Each row is a point. Two turns around zero, p and q, are shown by what they do to some points. Write where each new point lands after one turn and then the other. Backwards means that the second turn is done in reverse. Each puzzle has new turns, and all numbers are rounded.

Turn p:
[+0.31, -0.48, +0.69] => [+0.16, -0.82, -0.32]
[-0.26, -0.05, -0.38] => [-0.36, +0.27, +0.13]
[-0.18, +0.28, -0.06] => [+0.09, +0.20, +0.26]
[+0.14, +0.25, -0.25] => [+0.11, +0.36, -0.08]
Turn q:
[+0.86, +0.51, +0.21] => [+0.12, -0.85, -0.55]
[-0.32, +0.09, +0.06] => [+0.23, +0.23, +0.09]
[+0.32, -0.31, +0.17] => [-0.26, -0.35, +0.20]
[-0.32, +0.12, -0.36] => [+0.02, +0.46, -0.18]
[-0.16, -0.26, -0.13] => [-0.19, +0.22, +0.16]
[-0.38, -0.15, +0.05] => [+0.08, +0.29, +0.28]
Where do these land?
p, then q: [+0.02, +0.18, +0.38] => [-0.21, -0.35, +0.10]
q, then p: [+0.10, +0.51, -0.16] => [-0.18, +0.41, -0.31]
p, then q: [+0.41, -0.50, +0.03] => [-0.45, +0.46, -0.07]
p, then q: [-0.54, -0.18, -0.24] => [+0.46, +0.20, +0.36]

Turn p:
[+0.24, +0.69, +0.27, +0.10] => [+0.60, -0.32, +0.39, +0.08]
[-0.06, +0.10, -0.43, -0.75] => [+0.40, +0.54, -0.44, -0.34]
[-0.22, -0.10, +0.26, +0.29] => [-0.24, -0.05, +0.20, +0.33]
[-0.21, -0.24, -0.29, +0.20] => [-0.28, -0.05, -0.35, +0.16]
[+0.25, -0.45, +0.19, +0.17] => [-0.47, -0.13, +0.20, -0.22]
Turn q:
[+0.56, +0.78, +0.08, +0.18] => [+0.60, +0.22, +0.45, -0.59]
[-0.23, -0.32, -0.42, -0.24] => [-0.30, -0.38, -0.40, +0.03]
[-0.26, -0.16, -0.15, -0.11] => [-0.16, -0.09, -0.29, +0.09]
[+0.03, -0.52, -0.18, -0.27] => [-0.47, -0.37, -0.04, +0.12]
[-0.21, +0.09, +0.64, -0.02] => [-0.10, +0.63, +0.11, +0.21]
[+0.10, +0.12, +0.03, +0.46] => [+0.43, -0.01, +0.16, +0.16]
Where do these land?
q, then p: [-0.06, +0.16, +0.29, -0.04] => [+0.31, -0.06, +0.09, +0.10]
p, then q: [+0.20, +0.38, +0.01, +0.39] => [-0.20, -0.25, +0.33, +0.35]
p, then q backwards: [-0.72, -0.85, -0.02, +0.19] => [-0.58, -0.59, +0.53, -0.56]
q, then p: [+0.12, +0.32, -0.25, -0.22] => [+0.12, +0.33, -0.10, -0.30]
p, then q: [+0.25, +0.06, +0.11, +0.29] => [-0.27, -0.01, +0.09, +0.28]
q, then p: [+0.21, -0.08, -0.14, -0.61] => [-0.04, +0.63, -0.12, +0.17]

Turn p:
[+0.05, -0.16, -0.52, -0.12, +0.17, -0.39] => [+0.07, -0.52, -0.02, -0.12, +0.16, -0.42]
[-0.40, +0.16, +0.58, +0.45, -0.10, +0.05] => [-0.27, +0.30, -0.28, +0.08, -0.58, +0.39]
[-0.12, +0.08, +0.65, +0.34, -0.65, +0.03] => [+0.14, +0.69, -0.28, -0.18, -0.56, +0.25]
[+0.46, -0.04, -0.31, -0.67, +0.55, -0.20] => [-0.27, -0.30, +0.33, -0.19, +0.80, -0.37]
[+0.05, -0.52, -0.35, +0.07, +0.21, +0.19] => [+0.18, -0.40, +0.51, +0.11, -0.09, -0.09]
[+0.36, +0.33, -0.19, +0.09, +0.07, -0.01] => [-0.03, +0.14, -0.10, +0.30, +0.24, -0.34]
[-0.40, +0.16, +0.13, -0.16, -0.25, +0.33] => [+0.19, +0.09, -0.18, +0.02, +0.03, +0.57]
Turn q:
[+0.07, -0.09, +0.14, -0.22, -0.22, -0.77] => [-0.07, +0.39, -0.10, -0.65, -0.26, -0.25]
[-0.11, +1.08, -0.21, -0.07, +0.48, -0.28] => [-0.75, -0.18, +0.32, -0.45, +0.76, +0.24]
[+0.16, -0.17, +0.67, -0.21, -0.50, +0.29] => [+0.68, -0.05, +0.46, -0.01, -0.27, -0.36]
[+0.01, -0.25, -0.06, +1.08, -0.08, +0.01] => [-0.59, -0.17, -0.10, +0.66, -0.59, -0.29]
[-0.10, -0.06, +0.33, -0.09, +0.16, +0.30] => [+0.30, -0.34, +0.02, +0.07, +0.13, -0.13]
[-0.02, -0.23, -0.23, +0.00, +0.49, +0.10] => [-0.03, -0.07, -0.48, +0.20, +0.27, +0.06]
[+0.24, -0.14, -0.21, -0.29, -0.08, +0.16] => [+0.28, +0.32, -0.03, +0.12, +0.13, +0.15]
[-0.25, +0.00, -0.19, -0.31, -0.43, +0.02] => [+0.22, +0.12, +0.14, -0.21, -0.23, +0.44]
[-0.01, -0.15, -0.23, +0.12, +0.17, +0.17] => [-0.04, -0.02, -0.22, +0.28, +0.06, +0.12]
Where do these land?
q, then p: [+0.35, -0.88, +0.13, +0.04, -0.61, -0.06] => [+0.45, +0.58, -0.58, +0.07, +0.05, -0.64]
q, then p: [-0.30, +0.19, +0.15, -0.03, +0.60, -0.11] => [-0.07, -0.60, +0.34, -0.19, +0.07, +0.05]
p, then q: [+0.30, +0.21, +0.19, +0.08, +0.00, -0.11] => [-0.31, -0.08, +0.09, -0.25, +0.06, +0.12]
q, then p: [-0.07, +0.06, -0.28, +0.35, -0.37, -0.15] => [+0.25, +0.18, -0.29, +0.04, -0.20, +0.38]
p, then q: [+0.16, +0.07, -0.18, +0.20, +0.32, +0.19] => [-0.24, -0.23, -0.09, +0.07, -0.25, -0.23]
p, then q: [-0.05, -0.22, +0.39, +0.24, -0.05, +0.39] => [+0.13, -0.21, +0.57, +0.11, -0.12, -0.04]
q, then p backwards: [-0.39, +0.57, -0.40, -0.88, +0.11, -0.15] => [-0.37, -0.11, +0.37, -1.05, -0.18, +0.16]

Turn p:
[+0.16, +0.32, +0.03, -0.23, +0.41, -0.21, +0.36, -0.09] => [+0.09, +0.43, +0.08, +0.08, -0.02, +0.46, -0.08, -0.33]
[-0.24, +0.07, +0.02, +0.07, +0.34, +0.19, -0.09, +0.49] => [+0.13, -0.24, -0.34, -0.07, -0.36, +0.27, +0.27, -0.01]
[+0.11, -0.05, -0.21, +0.17, -0.53, +0.66, +0.11, -0.10] => [+0.03, -0.17, -0.25, -0.07, +0.64, -0.46, +0.33, +0.02]
[-0.43, +0.04, -0.43, +0.13, -1.62, -0.25, -0.14, +0.00] => [+0.56, +0.10, +0.29, +0.01, +0.07, -1.58, +0.13, +0.42]
[+0.19, +0.24, +0.39, +0.14, +0.20, -0.23, -0.20, -0.22] => [-0.19, +0.12, +0.21, +0.41, -0.04, +0.33, -0.08, +0.25]
[+0.30, -0.07, -0.43, +0.16, +0.29, +0.16, +0.11, +0.66] => [+0.47, -0.53, -0.01, -0.26, +0.02, +0.35, +0.24, -0.33]
[-0.19, -0.25, -0.25, -0.18, +0.35, -0.02, -1.09, -0.24] => [-0.03, -0.40, -0.38, -0.13, -0.18, +0.16, -0.84, +0.69]
[+0.18, -0.28, +0.29, +0.05, +0.40, -0.20, +0.34, -0.06] => [-0.41, +0.04, +0.31, -0.10, -0.09, +0.37, +0.02, -0.30]
[-0.11, +0.04, +0.09, +0.30, +0.24, -0.02, +0.41, -0.17] => [-0.19, +0.29, +0.16, -0.21, +0.05, +0.25, +0.33, +0.00]
[+0.16, -0.09, +0.47, -0.07, -0.09, +0.14, +0.04, -0.14] => [-0.43, -0.01, +0.00, +0.31, +0.10, -0.06, +0.04, -0.11]
[-0.13, +0.02, +0.04, -0.54, -0.01, -0.22, +0.15, -0.13] => [-0.03, +0.37, -0.07, +0.03, -0.19, -0.13, -0.34, -0.29]
Turn q:
[+0.13, -0.25, +0.08, -0.39, +0.01, +0.93, -0.14, -0.21] => [-0.25, +0.38, +0.09, +0.23, +0.72, -0.20, -0.26, -0.52]
[+0.35, +0.29, -0.20, -0.26, -0.22, +0.18, +0.65, +0.45] => [+0.04, +0.48, -0.41, -0.24, -0.40, -0.45, +0.18, -0.39]
[+0.37, +0.27, +0.98, -0.08, -0.21, -0.24, -0.20, -0.25] => [+0.52, -0.59, +0.47, +0.35, -0.14, -0.55, -0.25, -0.20]
[-0.24, -0.07, -0.10, +0.00, -0.02, +0.13, +0.32, +0.17] => [-0.02, +0.39, -0.19, +0.07, -0.12, +0.07, -0.02, +0.08]
[+0.24, +0.00, -0.08, +0.38, +0.92, -0.21, -0.16, -0.14] => [+0.44, -0.40, -0.16, -0.60, +0.35, +0.48, -0.22, +0.11]
[-1.22, +0.31, +0.03, -0.23, -0.34, -0.25, -0.03, +0.48] => [-0.41, +0.16, -0.45, +0.68, -0.38, -0.23, +0.01, +1.00]
[-0.40, -0.21, -0.17, +0.50, -0.09, -0.21, -0.12, -0.21] => [-0.17, -0.12, +0.16, +0.16, -0.17, +0.63, +0.00, +0.27]
[+0.22, -0.26, -0.17, -0.04, +0.11, -0.47, -0.01, -0.23] => [+0.23, -0.14, +0.26, -0.24, +0.06, +0.19, +0.43, +0.08]
[+0.20, +0.17, -0.29, +0.08, -0.06, +0.04, -0.08, -0.22] => [-0.16, -0.21, -0.09, -0.09, +0.02, +0.14, +0.18, -0.29]
[+0.35, -0.25, -0.09, +0.03, -0.10, +0.09, -0.23, +0.16] => [-0.21, +0.04, +0.32, -0.33, +0.06, -0.09, -0.03, -0.14]
Where do these land?
p, then q: [+0.15, +0.72, -0.33, +0.17, -0.12, -0.33, -0.09, +0.39] => [+0.21, -0.08, +0.24, -0.46, -0.31, -0.18, -0.23, -0.68]
q, then p backwards: [-1.21, -0.15, +0.22, +0.09, +0.16, +0.08, -0.25, -0.23] => [+0.34, +0.59, +0.42, +0.18, +0.19, +0.08, -0.84, -0.54]
q, then p: [+0.21, +0.40, -0.50, +0.23, -0.09, +0.29, +0.02, -0.01] => [+0.00, +0.32, -0.28, -0.45, +0.20, -0.31, -0.25, +0.15]
q, then p: [+0.53, -0.53, +0.20, +0.07, +0.27, -0.09, -0.37, -0.18] => [-0.62, -0.05, -0.17, +0.38, -0.12, +0.34, -0.28, -0.29]
p, then q: [+0.22, -0.07, +0.32, -0.34, -0.12, -0.03, -0.05, -0.32] => [-0.11, -0.38, -0.05, +0.14, +0.03, +0.31, -0.20, +0.28]
q, then p: [+0.16, -0.27, +0.30, +0.10, +0.01, -0.12, +0.62, -0.22] => [-0.01, +0.02, +0.19, +0.52, +0.57, +0.08, +0.10, -0.06]
q, then p: [+0.08, +0.77, -0.78, -0.17, +0.26, +0.06, +0.15, +0.49] => [+0.69, +0.35, -0.16, -0.73, +0.00, -0.36, -0.47, -0.26]
p, then q: [-0.01, -0.24, +0.49, +0.00, -0.09, +0.21, +0.00, +0.19] => [-0.01, +0.22, +0.07, +0.27, -0.18, +0.41, +0.11, +0.22]
p, then q: [-0.14, -0.63, +0.09, -0.15, -0.28, -0.08, -0.03, -0.10] => [+0.01, -0.14, +0.23, +0.27, +0.05, -0.05, +0.28, +0.56]

Turn p:
[+0.36, -0.39, +0.45, +0.61, -0.15, -0.32, +0.08, +0.11, -0.77] => [-0.27, -0.56, +0.70, +0.48, -0.33, -0.24, +0.33, +0.14, -0.43]
[+0.22, -0.52, +0.56, +0.27, -0.16, -0.04, +0.64, +0.04, -0.24] => [-0.48, -0.22, +0.72, +0.40, +0.25, -0.31, +0.06, +0.27, +0.06]
[-0.26, +0.33, -0.05, +0.27, +0.41, +0.40, -0.32, -0.43, +0.43] => [+0.42, -0.15, -0.24, -0.52, +0.17, -0.24, -0.10, -0.60, +0.24]
[-0.16, -0.29, -0.05, -0.10, +0.24, +0.43, -0.02, +0.00, -0.11] => [+0.05, +0.16, +0.40, -0.31, +0.07, +0.19, -0.15, -0.16, +0.04]
[-0.20, +0.27, -0.40, -0.01, +0.37, +0.14, +0.26, +0.14, +0.63] => [-0.15, +0.26, -0.50, -0.56, +0.49, -0.06, +0.00, -0.11, +0.06]
[+0.50, -0.30, +0.16, +0.00, -0.01, -0.40, -0.09, +0.33, -0.47] => [-0.12, -0.14, +0.30, +0.29, -0.33, -0.05, -0.02, +0.47, -0.57]
[+0.50, +0.45, +0.38, +0.11, -0.13, +0.16, -0.08, +0.02, -0.77] => [+0.65, -0.24, +0.40, +0.36, -0.12, -0.08, +0.57, +0.29, -0.24]
[-0.10, +0.08, -0.63, -0.15, -0.36, -0.05, -0.09, -0.18, +0.09] => [-0.09, +0.02, -0.42, -0.18, -0.30, +0.41, +0.10, +0.10, +0.35]
[+0.11, +0.19, -0.06, -0.53, +0.07, -0.35, -0.10, -0.34, +0.17] => [+0.21, +0.34, -0.38, +0.05, -0.31, -0.25, -0.23, +0.24, +0.20]
[-0.17, -0.15, +0.00, -0.03, -0.18, +0.29, -0.15, +0.16, +0.78] => [-0.09, -0.14, -0.32, -0.09, +0.50, +0.28, -0.54, -0.19, +0.19]
[-0.81, +0.32, -0.35, -0.43, -0.11, -0.26, -0.14, +0.16, +0.27] => [-0.13, +0.66, -0.68, +0.10, -0.07, +0.36, -0.02, -0.45, +0.11]
Turn q:
[+0.47, -0.22, +0.27, -0.12, +0.11, -0.13, -0.14, +0.06, +0.60] => [+0.04, -0.32, +0.27, +0.18, +0.02, -0.55, -0.13, -0.03, +0.49]
[+0.23, +0.22, +0.28, -0.08, -0.25, -0.43, +1.33, +0.21, -0.36] => [+0.74, -0.08, +0.15, +1.13, -0.22, +0.54, +0.21, -0.03, -0.39]
[+0.34, +0.00, -0.39, -0.05, +0.04, +0.25, -0.12, +0.28, +0.48] => [-0.36, -0.32, +0.26, -0.07, -0.44, -0.32, -0.17, +0.11, +0.04]
[-0.15, +0.20, -0.29, +0.21, -0.50, +0.20, -0.22, -0.55, +0.17] => [-0.24, +0.08, -0.04, -0.40, -0.11, +0.07, -0.13, -0.76, -0.17]
[-0.36, +0.13, +0.11, -0.11, +0.50, -0.35, -0.29, +0.06, +0.20] => [-0.20, +0.22, -0.04, -0.05, +0.28, -0.35, +0.55, +0.21, +0.18]
[-0.34, +0.13, +0.09, -0.34, -0.03, +0.26, -0.22, -0.08, -0.41] => [-0.28, +0.29, -0.26, -0.13, +0.17, +0.49, -0.01, +0.10, +0.17]
[-0.03, +0.18, +0.29, +0.59, +0.29, +0.16, -0.21, +0.21, -0.41] => [+0.27, +0.65, -0.16, -0.17, +0.04, -0.20, -0.25, +0.37, -0.20]
[+0.21, +0.07, -0.39, -0.11, +0.46, +0.11, -0.19, -0.30, -0.17] => [-0.02, -0.08, -0.44, -0.35, -0.41, -0.06, +0.20, +0.12, +0.20]
[-0.14, -0.17, +0.13, +0.11, +0.54, +0.17, +0.12, -0.07, +0.10] => [-0.04, -0.04, -0.46, +0.14, +0.13, -0.35, +0.02, +0.23, -0.05]
[-0.24, -0.54, -0.10, -0.11, -1.17, -0.25, -0.07, +0.19, -0.20] => [+0.08, -0.39, +0.73, -0.28, +0.56, +0.74, -0.27, -0.32, -0.27]
Where do these land?
p, then q: [+0.56, -0.07, -0.23, +0.71, -0.50, -0.10, +0.32, +0.48, -0.27] => [+0.08, -0.37, -0.25, +0.32, +0.52, +0.23, -0.26, +0.65, -0.65]
q, then p: [-0.19, +0.14, -0.07, -0.26, +0.03, -0.20, +0.44, +0.01, +0.09] => [-0.29, -0.20, +0.28, -0.10, +0.17, -0.07, +0.31, -0.10, +0.14]
p, then q backwards: [-0.04, -0.11, -0.10, +0.02, -0.14, +0.32, +0.29, -0.56, +0.27] => [+0.28, -0.16, +0.20, -0.38, +0.05, -0.05, -0.53, -0.14, +0.12]
p, then q: [-0.51, +0.45, -0.27, +0.30, +0.10, +0.70, -0.66, +0.02, +0.54] => [-0.15, -0.65, -0.77, -0.33, -0.55, +0.00, -0.03, -0.27, +0.58]
p, then q: [-0.16, -0.05, +0.33, -0.31, +0.13, +0.26, -0.17, +0.52, -0.28] => [+0.26, +0.58, -0.32, +0.00, -0.22, +0.01, -0.31, +0.10, +0.19]
p, then q: [+0.35, -0.35, -0.50, +0.25, -0.47, -0.25, -0.25, -0.02, -0.40] => [-0.21, -0.30, +0.24, +0.04, +0.39, +0.43, -0.62, +0.04, -0.38]
q, then p backwards: [+0.40, +0.35, -0.08, -0.31, +0.20, -0.22, -0.23, -0.41, +0.06] => [-0.30, +0.22, -0.27, +0.03, -0.13, +0.00, +0.05, -0.66, -0.18]
p, then q: [+0.04, +0.00, -0.09, +0.03, +0.38, -0.17, +0.23, -0.24, -0.28] => [+0.11, +0.07, +0.27, +0.33, +0.11, +0.25, +0.27, -0.15, +0.06]
q, then p: [-0.52, -0.22, +0.74, -0.17, -0.16, -0.26, +0.37, -0.10, -0.43] => [+0.28, -0.20, +0.22, -0.87, +0.29, -0.38, +0.28, -0.05, -0.30]
q, then p: [+0.08, -0.15, +0.26, -0.25, +0.43, -0.08, -0.34, +0.29, +0.70] => [-0.61, +0.15, -0.38, +0.23, +0.13, -0.38, -0.32, -0.30, -0.31]
